Every row gives one point. The last column is the point's height on a tilted bowl or saddle (a function of degree 2), plus a little noise. Along how many of its main directions does it bend up, bend down or stay straight?

Points:
[[ -7.6 -18.7 -12.5]
 [-20.8 -10.4 -28.4]
 [ 25.3   4.7  -7.3]
 [  6.7   0.6   0.1]
 [-12.1  -8.0 -13.6]
 [ 14.7 -25.9  -8.1]
 [ 12.9   5.0  -1.4]
 [ -6.6  15.9 -20.7]
 [ -1.1  12.5 -12.0]
 [  9.0 -14.2   0.6]]
Directions: 0 up, 2 down, 0 straight

Points, 16 rows:
[[ 27.3  10.0  -2.2  16.1]
 [-26.2 -23.5 -19.8  -9.3]
 [ -2.3  29.0  -8.5  -7.0]
 [ -5.1  -8.0   7.6 -17.9]
 [  3.7   0.1   0.3 -15.0]
 [ -9.2  -6.6  16.8 -15.8]
 [-11.7  -1.9 -14.9 -16.2]
 [ 16.4 -14.3 -26.2 -21.1]
 [  5.3   0.8   3.8 -12.4]
 [  9.2  -1.0  16.1   2.4]
 [ -7.0   4.4   9.3 -13.2]
 [-17.3 -12.8   8.8 -18.6]
 [ 23.8  12.9  -7.6   3.9]
 [  5.3  17.5  -6.4 -14.2]
 [ -9.2   9.3  11.9 -12.4]
 [  6.0  20.8  17.6  -0.1]]
Directions: 1 up, 0 down, 2 straight

Points (17 x 4):
[[  7.1  -7.9  23.6 -16.3]
 [ -2.2 -22.4  -0.3 -13.4]
 [ -7.6   0.3   1.4   4.4]
 [ 11.2  -4.9 -20.8  19.7]
 [ -4.1  11.5  -1.8   7.8]
 [ -3.9  -6.8  -5.9   5.4]
 [ 17.5  26.4  17.6 -24.9]
 [-10.4   3.2   1.0   3.9]
 [ 17.2   7.1  -5.0  14.5]
 [ -7.7  18.3 -23.0   9.3]
 [ -4.4 -29.7   9.1 -29.7]
 [  9.5  24.0 -10.2   9.9]
 [-21.2   6.5   9.2  -5.8]
 [-14.1   3.6  -3.3   2.8]
 [ -2.7  11.6 -11.6  13.2]
 [ 14.0  11.0   5.2   3.9]
 [ -1.2 -11.8 -35.7   6.1]]
Directions: 0 up, 2 down, 1 straight

Points, 23 rows:
[[ 14.2 -12.1   8.6  10.5  -3.7]
 [-13.5 -16.0  27.3  -4.2 -17.0]
 [-15.6   8.1  26.8 -36.4  20.6]
 [ -0.2   5.8  -1.4  -0.1  -3.3]
 [ 22.6 -10.8   0.1  -6.6  21.2]
 [ 20.4   1.1  -7.9  -0.5   2.6]
 [ -2.3  20.4  -1.8   4.9 -20.7]
 [ -8.6  -8.6  10.1   1.9  -7.9]
 [ -8.4  -7.4  11.9  -2.5  -3.5]
 [ 14.1   7.3 -18.8 -15.5  -4.6]
 [ 15.2 -11.5  -8.9  24.4 -19.1]
 [-17.1  13.1   3.1 -19.9 -14.5]
 [ 10.3  -8.1   3.8   9.3  -2.8]
 [ 31.7  -4.0   8.1  20.1 -24.9]
 [ -1.6   5.9   2.0 -14.7   9.1]
 [-23.7  -9.3  -9.4   5.5 -14.1]
 [-15.8   7.2 -16.5  11.4 -16.5]
 [ 19.7   0.4   3.3  -7.1  22.0]
 [ 14.3 -26.9  16.4   4.2   2.9]
 [ -2.4  22.0   7.6 -13.3   1.5]
 [ -8.9   5.1   3.0   5.6 -13.9]
 [-13.9  -0.1 -37.1   7.8  -8.2]
 [ 14.4  -2.8  -8.1   2.4   0.7]]
Directions: 1 up, 3 down, 0 straight

Points, 41 rows:
[[  6.3  21.0   7.9  -7.7   5.2  -8.6   5.6]
 [ -2.2   1.2  -5.6   8.9   1.7   5.5  -1.1]
 [ -9.0 -18.2  -6.0 -19.9   7.4  16.6  -5.1]
 [ 33.6   9.0   9.0  -9.4  33.1   2.2  33.1]
 [ -8.5  27.2 -25.0 -10.4   6.4  -7.5  38.2]
 [ -6.7  -4.4   4.9 -17.1   9.9   4.4   3.1]
 [  0.6  11.7 -11.0   5.8  25.0  31.2  30.3]
 [ -3.9   2.8  30.9  -1.6  13.0  -4.3  -4.1]
 [ 20.6  -8.7 -15.8   5.8  -0.6  16.3   1.9]
 [  2.3  12.7 -16.8  24.0  18.6  11.0  15.3]
 [ 26.0   0.2  -1.5 -11.0   0.7   7.9   3.6]
 [  8.0  -8.7  28.6 -20.0  10.5  19.8  -6.8]
 [ -0.9  15.2  -3.2  23.5   3.5  22.6   4.3]
 [-16.3  -7.4 -16.2   2.0 -19.1  -7.3  -3.6]
 [ 24.2  -8.1   6.3 -23.1 -10.1 -12.3 -20.8]
 [  0.0 -11.1   0.3   1.1   4.6  20.5  -4.9]
 [ 14.8 -13.7   7.1  -9.6   2.0 -18.9 -15.3]
 [ -6.8  10.7  14.6  -7.0  -6.1  -5.9  -0.3]
 [ 12.0  -2.5 -12.2  18.2  -6.4  -3.1  -7.6]
 [ 17.8   3.7  -6.0  -1.6   7.4 -23.8  -7.9]
 [ -8.7  -1.8   5.3   9.6 -10.3  16.3 -10.4]
 [-14.3 -25.9   3.0  -0.9  -2.5  23.1 -17.6]
 [ 20.1   2.2   2.9   6.9  -6.2  21.0   5.5]
 [ 16.4 -26.0  -8.5  25.7  16.8  -6.5  -8.0]
 [-17.1 -10.1  25.0  -3.8  12.1 -20.7   4.7]
 [  3.9  -6.9   2.5  21.3  -4.4  10.4  -9.5]
 [ -9.1 -16.1  -4.5  24.8 -13.3 -16.3 -19.9]
 [ 14.9 -28.5 -17.2 -17.7   4.2 -16.5 -26.3]
 [  3.8  19.4   1.2  -1.7 -22.0  -2.6   8.7]
 [  3.6  -0.5   6.8 -19.9   3.7 -28.3  -9.5]
 [  0.0   6.9  -8.2  -4.9 -17.3   8.3   0.6]
 [ 15.3   2.5  -1.1  -3.9  -1.3 -17.8  -7.8]
 [-30.6   5.3   2.7   2.5   3.8 -11.8  16.2]
 [-11.3  25.0  18.0  -1.8  -4.9   2.6   3.6]
 [-21.2  25.6  15.9  -3.6  -7.5  10.8   6.6]
 [ 10.0  -0.5  13.8 -13.9  -2.7  -8.9  -9.7]
 [  9.8   8.2  -7.6 -17.5  -5.1 -23.6  -4.3]
 [ -1.4  -0.4   7.1 -19.7   4.7  -7.0  -1.6]
 [-10.9  15.2   3.1  -2.4 -14.7  -0.5   7.3]
 [ -6.5  18.3 -17.1  -7.6 -19.2 -15.8  19.9]
 [  1.2   4.5 -11.9  -4.8 -18.8  25.1  -4.6]]
Directions: 3 up, 3 down, 0 straight

Points, 47 rows:
[[ -6.3   0.4   5.7  -3.4  -7.4  -3.1   7.6]
 [ -2.4  13.1  -3.7  -6.7 -24.3  -0.2  -6.2]
 [  7.3  -5.5  24.5  -8.7  -7.7   6.2  -1.6]
 [  4.5   4.0 -16.0  15.3  -1.0   1.7  -4.1]
 [ -0.3  13.7   1.3   8.7   4.8 -10.2  -2.0]
 [  2.5  17.8  -6.9  15.2  -5.1   1.3 -11.0]
 [  6.8  11.5  16.7 -25.9  -0.8  -1.6  -3.3]
 [  1.3 -19.2  -3.9 -27.1   6.6  -7.9   2.7]
 [-23.6  22.5 -12.7  -8.5  -3.5  12.2 -17.8]
 [-13.5 -16.8   5.6  -2.1   9.8   4.7   5.1]
 [ -5.2  10.8   5.0   1.8   0.6 -23.8   0.8]
 [  5.3  16.2  10.9  -2.9  14.1  11.5 -12.0]
 [  0.9  13.8 -14.9   6.2  -8.9   4.2  -7.4]
 [-15.4  -9.6  -9.4   3.1 -13.4 -17.9   2.9]
 [ -4.3  26.4   6.0   0.1 -22.4  14.0 -20.7]
 [ 13.3  -5.5  20.0  15.0  -6.0 -18.3  -8.4]
 [ 17.3  14.5   2.8  -1.6 -38.2   3.6 -26.3]
 [  2.1  -7.2  -9.4  11.9  -7.4 -19.9   3.8]
 [-25.6  16.9  19.2 -10.2  20.5  -2.5  -1.3]
 [ -2.7  -3.1 -19.1  -9.0   5.2   7.3  -1.5]
 [ 19.8  -3.4  -2.8  -4.1   2.1   2.4  -0.3]
 [  2.4  -4.4  -9.6 -17.2  -8.5  -1.6   4.3]
 [-16.8   3.1  21.5  -1.8  15.0   1.3   3.5]
 [  3.9  -1.3 -26.5  11.3 -13.2  -0.2  -3.1]
 [-14.0  21.5  10.0  26.5   2.9  -2.4 -18.4]
 [  7.7  14.4  -9.4 -13.9  18.4  23.1 -25.9]
 [-10.3   8.2  -8.1  -0.1   3.4   8.6  -2.9]
 [ -4.2  15.7  -4.6 -32.0  14.1 -16.3 -11.9]
 [ 18.9   8.8 -15.4  18.0   3.7   8.7 -13.8]
 [ 12.6  -5.1  -2.5   7.5 -14.8  18.5 -10.5]
 [-28.1  10.5 -12.1  -6.6  -9.1  26.8 -22.7]
 [ -3.6  18.5  -9.3 -25.4 -27.0  -0.3 -16.7]
 [ -0.8  33.7 -14.7   4.2  10.0  25.0 -43.3]
 [  0.4  10.6 -30.5  -4.4  -6.1  22.6 -25.1]
 [  6.7  11.8  -7.4  -6.9  -5.4  13.2  -8.5]
 [ 13.5  20.8  -0.1  15.1   1.5   2.6 -15.9]
 [-13.5   8.1   7.0 -14.9  -1.3 -12.8   7.1]
 [ 16.9 -24.7  11.3 -25.6 -19.4  -6.0  -7.9]
 [ -7.2  -5.2 -28.9   7.8  12.3   9.1 -11.1]
 [-13.3 -15.0   5.4  11.7 -13.1  17.0  -5.6]
 [ 25.5  -6.7  18.0  -4.6  15.2  26.2 -28.2]
 [ 10.4 -22.9 -14.7 -23.8  14.5  10.1  -7.9]
 [ -4.9 -16.2 -11.8  17.2  27.5  -0.1 -12.1]
 [ -1.0 -34.3  -6.7 -12.2  12.5   1.6  -0.4]
 [ -0.1 -18.0  -3.0  -3.8  -5.3  -1.7   8.3]
 [ 20.2  -9.7  12.0  -7.9  17.8 -25.0  -9.4]
 [ -1.5   8.3 -22.7  -9.8 -18.4   4.2  -8.7]]
Directions: 0 up, 5 down, 1 straight
